Every row gives one point. The points of each table are mixes of a few directions, plus a little noise. Count the directions of each table, and those that both share. Where both have some left over, give the other angles between the two spaces (their principal angles), to ten degrees, smallest first.

First:
-1.5 -3.6 -6.3

-1.2 2.4 -1.7

-0.9 0.7 -2.1

2.9 -2.6 6.0

0.8 3.1 4.0
Second:
-1.2 2.8 -1.5

-1.5 2.1 -2.6

3.1 -11.1 1.1

-0.3 2.2 0.7

0.4 1.1 1.8

-0.6 2.9 0.4
Directions: first 2, second 2, shared 2

First:
3.0 -3.3 -0.6 -5.8

3.5 -1.4 -0.5 -0.2

0.1 -0.7 -3.0 3.9

-4.2 2.1 4.8 -7.1

-4.5 0.2 -2.8 3.4

1.1 2.9 3.5 1.2

1.1 0.5 -1.5 4.9
Second, 7 rows:
-2.5 0.5 2.8 -6.1

-0.1 -4.1 -4.5 -1.8

-0.7 0.1 -1.3 1.7

-1.0 -0.4 -3.0 4.3

0.9 4.9 4.1 5.0

-2.1 -1.4 0.5 -5.9

5.6 0.8 1.5 2.7
Directions: first 3, second 3, shared 3

First:
-9.2 -1.4 4.3 -4.8 2.1 7.8

-1.8 0.3 -2.3 3.7 -3.1 -2.7

2.7 2.4 -2.7 -4.0 1.8 0.7

7.7 -0.5 2.9 2.2 -0.4 -5.3

-1.2 -1.3 2.5 1.0 -0.4 0.1

-2.5 4.3 -3.8 -5.4 -0.6 0.8

0.2 -0.9 1.5 1.9 -1.0 -1.4

0.4 -1.6 0.1 4.7 -1.7 -2.3

4.0 -1.3 -2.5 0.5 3.2 2.2
Second:
-2.7 -0.4 5.9 3.2 -1.6 2.9

-0.1 -4.2 5.4 1.1 1.9 1.4

2.7 -0.2 -6.3 0.9 1.7 0.6

2.6 1.7 -4.3 3.5 0.0 2.2

-3.0 1.7 -0.2 -4.2 -1.7 -3.2

4.5 5.8 -4.6 -2.9 -1.9 -4.2

-3.9 -4.6 4.0 -1.6 1.5 0.1
Directions: first 4, second 4, shared 3; angles 70

First (8 x 8):
2.3 1.3 6.0 -0.9 -2.4 -4.9 5.6 0.2

-3.6 -2.1 -9.0 1.5 3.7 7.3 -8.5 -0.3

1.6 0.9 4.2 -0.6 -1.7 -3.5 4.0 0.1

0.8 0.5 2.1 -0.4 -0.9 -1.7 1.8 0.1

-2.3 -1.3 -5.7 0.8 2.3 4.7 -5.5 -0.2

-0.4 -0.3 -1.1 0.1 0.4 0.9 -1.0 0.0

-0.9 -0.5 -2.3 0.5 1.0 1.9 -2.2 -0.1

2.5 1.3 6.0 -0.9 -2.5 -4.9 5.7 0.2
Second:
-3.7 -7.1 -11.8 0.1 0.8 2.8 -3.7 4.9

-1.4 -2.7 -4.4 0.1 0.3 1.0 -1.4 1.8

0.6 1.2 2.1 0.0 -0.1 -0.5 0.7 -0.9

-2.5 -4.9 -7.9 0.2 0.5 1.8 -2.5 3.3

-0.6 -1.1 -1.8 0.0 0.1 0.4 -0.6 0.7

0.7 1.3 2.3 0.0 -0.1 -0.5 0.7 -0.9

2.6 4.9 8.1 -0.1 -0.5 -2.0 2.6 -3.3

1.6 3.1 5.1 0.0 -0.3 -1.2 1.6 -2.1

2.7 5.1 8.4 -0.1 -0.5 -2.0 2.7 -3.4
Directions: first 1, second 1, shared 0; angles 40

First (10 x 9):
-4.0 2.7 2.0 -4.5 0.8 3.8 3.6 -0.7 -0.2

2.6 4.0 3.9 -0.6 -1.3 1.2 -0.6 -7.6 -4.9

-2.7 -1.1 -4.0 2.4 -5.5 -2.7 2.4 5.4 1.4

1.6 -3.8 -2.3 0.1 0.2 -2.1 -3.0 3.1 0.7

0.7 0.1 -4.4 6.5 3.1 1.8 -2.1 4.5 1.7

-3.9 -2.9 -2.1 -5.7 -3.9 -1.2 1.8 5.3 0.4

3.2 -0.4 2.1 2.8 5.3 -0.2 -1.9 -3.3 2.1

-1.4 2.3 -3.8 3.9 -6.5 -0.4 1.3 2.9 -2.5

1.9 0.0 3.7 -4.4 2.6 1.2 -1.8 -4.5 -2.0

2.0 -1.0 4.7 -0.4 5.2 -1.3 0.3 -5.1 3.4
Second:
2.6 -1.8 4.3 1.0 4.7 2.8 -0.7 -3.0 0.3

-2.8 -1.7 -3.4 -0.2 6.2 -1.4 3.0 5.5 -5.2

-1.0 0.7 -1.8 -2.2 -3.9 3.8 -3.2 2.5 4.8

2.6 6.2 7.7 -3.3 -1.1 -1.8 -3.9 -0.8 3.1

0.6 -3.8 -3.4 3.8 -1.9 0.1 2.4 -6.5 -0.7

-0.5 -2.0 -0.1 3.2 0.5 -3.1 4.1 1.6 -5.3

0.9 2.5 0.5 -1.0 -1.1 -2.3 -0.9 -4.3 1.2

1.6 0.9 5.5 1.1 -3.8 0.3 -0.6 2.9 0.5

-4.0 -1.1 -9.4 -2.4 0.4 1.7 -0.3 2.1 1.2
Directions: first 5, second 5, shared 2; angles 70, 90, 90

First:
-3.5 0.6 4.4 -0.4 -1.0 -0.6 -0.2 4.9 -0.7

-3.4 0.9 7.4 -1.5 -0.2 0.8 1.8 3.9 -1.7

4.8 -1.6 -8.9 0.3 1.2 -0.3 -1.2 -5.9 3.0

-2.2 0.1 3.4 -1.4 -0.2 0.0 0.6 3.1 0.1

3.7 -1.9 -11.0 0.9 0.1 -2.0 -3.3 -3.2 4.3

-3.5 3.1 7.1 3.7 -2.3 -0.1 0.2 3.1 -6.0

1.7 1.3 2.5 1.4 0.6 1.9 2.2 -4.1 -3.7

1.8 -0.9 -4.9 0.2 0.2 -0.7 -1.3 -1.7 2.0

-1.5 0.9 6.6 -1.1 0.5 1.7 2.6 0.8 -2.5

2.0 -2.4 -6.5 -2.3 1.1 -0.9 -1.4 -1.1 5.1
Second:
-2.9 -3.2 -1.4 0.8 -2.4 -1.0 -2.4 2.3 3.9

-0.5 -0.6 -2.7 0.0 -0.7 -1.4 -1.6 -1.5 2.9

0.3 0.7 -0.8 -0.1 0.3 0.5 -0.4 -1.9 -0.9

2.3 1.4 -1.0 -1.1 1.2 -2.4 1.8 -1.1 3.7

1.3 2.2 -4.0 -0.6 0.7 -0.4 -1.0 -5.9 -0.3

-1.2 -1.9 -0.1 0.1 -1.2 -1.5 -0.6 2.2 3.5

0.1 -0.4 13.1 1.1 1.4 5.4 5.1 10.7 -11.1

0.9 1.8 -3.0 -0.3 0.4 0.7 -1.3 -4.9 -1.6
Directions: first 3, second 3, shared 0; angles 30, 30, 60

First (10 x 11):
4.8 0.9 1.9 -0.4 -0.3 1.7 0.4 0.2 -3.7 2.8 3.4

0.6 -2.4 -4.4 -1.0 10.5 3.4 -1.7 -2.7 2.4 4.1 2.9

-3.5 -2.6 0.9 -0.1 1.7 -6.6 1.8 4.0 0.2 -3.9 -2.4

-1.3 1.0 4.4 3.1 -3.0 3.5 1.2 -0.6 2.0 -3.5 -2.6

-1.2 3.6 3.6 -3.3 -6.4 -5.6 -1.9 4.0 -2.8 -1.8 -1.9

2.1 -2.5 -0.8 -4.8 6.1 -1.0 -1.7 2.7 -2.9 2.9 2.5

-0.7 6.7 -1.1 4.1 -2.1 -1.1 -0.9 -4.4 2.4 2.5 1.5

2.7 -2.0 -5.1 3.3 -6.3 1.6 3.7 -3.0 -0.7 0.4 0.5

0.8 2.3 4.4 1.3 -4.6 -0.2 0.4 1.0 -1.8 -1.5 -0.5

-3.9 -4.6 -3.6 -1.7 4.5 4.6 -1.1 -1.3 4.9 -1.9 -3.1
Second, 8 rows:
0.2 -3.2 1.9 4.4 -2.7 -3.4 -2.6 -1.5 -0.5 4.0 -2.9

-0.1 1.5 -0.9 -2.2 1.2 1.6 1.2 0.8 0.3 -2.1 1.3

0.1 -1.6 1.2 2.1 -1.3 -1.7 -1.4 -0.8 -0.4 2.2 -1.5

0.1 -1.2 0.7 1.8 -1.1 -1.5 -1.1 -0.5 -0.3 1.6 -1.2

0.2 -3.0 1.7 4.0 -2.3 -2.8 -2.4 -1.2 -0.4 3.6 -2.6

-0.4 1.9 -1.1 -2.7 1.5 2.1 1.6 0.7 0.2 -2.4 1.7

-0.7 8.4 -5.1 -11.2 6.6 8.7 6.6 3.8 1.1 -10.5 7.5

0.3 -2.7 1.7 3.6 -2.2 -2.9 -2.1 -1.2 -0.4 3.5 -2.3
Directions: first 6, second 1, shared 0; angles 70

First (11 x 12):
-2.7 2.0 1.6 -0.6 -4.2 0.2 2.2 -1.2 -0.7 3.8 1.5 -0.1

3.4 -2.2 -1.8 0.6 4.8 -0.3 -2.8 1.4 1.0 -4.5 -1.9 0.2

0.2 1.0 0.7 -0.7 -2.0 -0.3 0.1 -0.2 0.6 0.9 -0.3 0.1

-5.5 -1.1 -0.6 2.0 1.9 1.7 3.5 -0.9 -3.5 2.2 4.0 -0.5

-10.0 -0.5 0.1 2.7 0.5 2.7 6.6 -2.1 -5.8 5.7 6.9 -0.8

-3.2 0.4 0.5 0.5 -1.1 0.7 2.3 -0.8 -1.6 2.4 2.1 -0.2

1.0 -1.4 -1.1 0.6 2.9 0.0 -1.0 0.6 0.0 -2.1 -0.4 0.0

-1.4 2.6 2.0 -1.3 -5.6 -0.2 1.5 -1.1 0.3 3.7 0.4 0.0

10.4 0.7 0.0 -2.8 -0.8 -2.9 -6.8 2.1 6.0 -5.8 -7.2 0.8

11.0 -1.2 -1.4 -1.9 3.0 -2.6 -7.7 2.8 5.7 -8.1 -7.3 0.9

-3.3 -0.3 -0.1 0.9 0.5 0.9 2.1 -0.6 -1.9 1.7 2.3 -0.3
Second, 11 rows:
1.6 3.0 -1.3 -2.6 1.3 0.8 -1.2 1.4 -2.0 0.6 0.0 -0.9

-0.5 -1.2 -0.8 -2.1 -0.2 -0.4 -2.2 1.4 3.3 -1.3 -1.3 -0.2

-3.2 -6.4 1.2 1.6 -2.3 -1.7 -0.9 -0.4 7.7 -2.7 -1.7 1.1

0.6 1.0 -1.0 -2.0 0.6 0.3 -1.3 1.3 0.0 -0.1 -0.4 -0.5

-0.5 -0.7 0.4 0.7 -0.4 -0.2 0.3 -0.5 0.6 -0.2 -0.1 0.2

-2.0 -3.5 2.5 5.2 -1.8 -1.0 3.1 -3.0 1.0 0.0 0.8 1.5

-0.9 -1.7 1.8 3.8 -1.0 -0.3 2.7 -2.3 -0.8 0.6 1.0 0.9

2.2 5.1 1.1 3.3 1.3 1.4 4.6 -2.7 -9.5 3.6 3.1 -0.1

7.0 14.0 -4.2 -7.2 5.5 3.8 -1.0 3.3 -13.9 4.5 2.2 -3.2

-2.0 -4.2 0.7 0.9 -1.5 -1.1 -0.7 -0.2 5.1 -1.8 -1.1 0.8

-2.4 -5.1 -0.4 -1.8 -1.5 -1.4 -3.2 1.5 8.5 -3.2 -2.7 0.3
Directions: first 2, second 2, shared 0; angles 50, 90
